Rows are points. To make a cloud, some directions were put in groups of two or more. Within a group, all points are equally far from the middle, so they leave a hole (a ring in 2 directions, a hollow ball in 3). The other directions are filled evenly. Then the cloud was stretched, turned, moved and blurred a little. Count the holes, and give their numbers of directions, smallest first.
In the rows, 128 means zero.

Cloud (13 x 2)
[[160  73]
 [113  73]
 [184 118]
 [ 90  96]
 [162 149]
 [185 105]
 [ 88 125]
 [148  69]
 [140 156]
 [141  67]
 [ 96 138]
 [164  74]
 [ 96 140]]
Holes: 1 (2)

Cloud (20 x 3)
[[106  94 154]
 [142 190  88]
 [151 191  95]
 [175 169 144]
 [129 166  73]
 [109  81 122]
 [129 130  68]
 [120 151  72]
 [112  98  88]
 [ 95  93 137]
 [167 113  57]
 [167 120  58]
 [154 116  60]
 [175 138  62]
 [106 100 161]
 [137 125  66]
 [142 176 170]
 [100  91 140]
 [121  81  93]
 [ 91  98 119]]
Holes: 1 (2)

Cloud (19 x 3)
[[132 173  78]
 [182 170 122]
 [109 161 111]
 [127 124 140]
 [167 140  90]
 [151 178 171]
 [ 74 125  94]
 [175 128 125]
 [136 154 215]
 [ 58 127 103]
 [110  88 114]
 [137 155 144]
 [164  71 106]
 [169 133 132]
 [149 200  80]
 [179  67 103]
 [139 181  64]
 [109  85 159]
 [129 171 100]]
Holes: 0

Cloud (31 x 4)
[[126  93 146  97]
 [114  45 131 120]
 [ 75  82 125 119]
 [172 166  97  96]
 [137 202 126  84]
 [128 178 134 111]
 [121  75 142  85]
 [153 194  95  93]
 [134 194 105 155]
 [ 94 132 135 100]
 [113 148  74  99]
 [ 95  61 132 107]
 [156  84  90  82]
 [141  55 155 149]
 [139 108 127 148]
 [173 192  83 106]
 [181 125 107 102]
 [129 128 162 142]
 [ 62  57 124  97]
 [ 80 111  93  64]
 [178 112 169 179]
 [177 200 134 110]
 [187 118 118 162]
 [147 217 135 103]
 [129 116 129 133]
 [ 97  72 130 125]
 [152 147 128 148]
 [ 95  84 101  48]
 [152 152 141 160]
 [169 203 100 136]
 [109 106 116  59]]
Holes: 0

Cloud (56 x 6)
[[ 77 125 184 113 156 183]
 [144 151 106 155 175  73]
 [171 125 152  76 121 148]
 [114 186 189 110 117 133]
 [162 100 123 144 180 120]
 [112 162 163 127 195 135]
 [143 103 158 105  65 156]
 [111 188 129  83 174  76]
 [ 98 137 140 123  98 203]
 [158 107 123 155 128  75]
 [ 93 145 175 157 114  82]
 [120 165 209 157 140 148]
 [ 94 170  71 161 139 106]
 [ 73  85 165 136 182 186]
 [108 108 124 190  89 204]
 [118  47 142 174 133 141]
 [155 216 170 110 161 126]
 [125  93 161 132 184 135]
 [129 188  54 122 110 120]
 [108 194 142 154 150 154]
 [ 56  80 146 135 111 112]
 [183 107 141  98 178 117]
 [113  49 129 136 129 126]
 [138 163 124  56 140  94]
 [113 175 151 161 146 170]
 [ 97 135 115 185 100 116]
 [119 158 127 188 100 116]
 [154 140 191  90 166 138]
 [ 92  83  95 157  66 152]
 [ 72 147 166 118 120 194]
 [152 168 109 165 171 164]
 [148  94 138  84 156 114]
 [152 118  91  76 134  97]
 [165 150 121 178  96  88]
 [ 77 210 105 111 186 126]
 [131 124 115  83 201 108]
 [143 157 141 103 183  57]
 [141 155  94  63 121 126]
 [149 134 117  73 115  92]
 [146 185 131 129  76 111]
 [190 136 120 173 132  80]
 [113 119 102 130 219 149]
 [ 98  68 179 125 165 146]
 [129 153 116 168  88  96]
 [178 181 149 105 129 160]
 [154 221 144 136 185  73]
 [156 173  75 148 140 174]
 [ 99 149 214 132 145 103]
 [104  74 149 151 176 187]
 [175 191  78 127 104 129]
 [176 200 125  89 114 136]
 [137  67  78 136 132 174]
 [165 165 150  93 195  55]
 [158  88 116 103 113 168]
 [148 154 113  78 137 173]
 [164 105  97  77 162 131]]
Holes: 1 (4)

Cloud (47 x 6)
[[158 172 158 109  84 108]
 [ 88 123 121  86 179  69]
 [106  98  94  76  62  46]
 [170 131 140  73 145 158]
 [146 114  97 108 143 173]
 [ 69 107  96 171 101  85]
 [ 81 130 130 174 124 147]
 [135 160 124 153 182 100]
 [121 121  94 161  96 161]
 [ 87 129 135 161 102  81]
 [129 193  56 144 128 105]
 [ 77 128  88 133 154 143]
 [169 160 144 215 109 165]
 [ 80  84 172  98 128 156]
 [ 69  89 138 156 168 123]
 [ 90 113 131 134  64 159]
 [131 175 133 206 105 183]
 [122 124 150 174 131 128]
 [ 62 171  78  73 144 104]
 [140  76 162 194  92 117]
 [199 126 149 112 110 134]
 [165 127 112 129  76  68]
 [101 128  79 150 109 138]
 [124 173  70 179 106  94]
 [100 209 107 188  98 156]
 [132 133 143  80 151 136]
 [157 172 106 216  66 162]
 [121 191 114 138  46 105]
 [162 140  95  91  87  90]
 [114 124  64  83 144 111]
 [ 80 158  83 178 107 126]
 [118 174  46 122 165 160]
 [ 93 138 125 100  86 143]
 [ 82 131 108 175 148  86]
 [138 169 144 127 167 114]
 [154 104 141 114 113 152]
 [167 158 101 112 180 196]
 [171  93 142  71 151 137]
 [124  95 141 201 105 176]
 [ 39 112 119  91 132 125]
 [173 142 178 184  76 109]
 [103 128  92  88 113 193]
 [124 198  78 150 135 191]
 [148 116 114  88  73 159]
 [121  87 129 175 126 115]
 [120  85  91 144 172 109]
 [146 162 155 148  22  84]]
Holes: 0
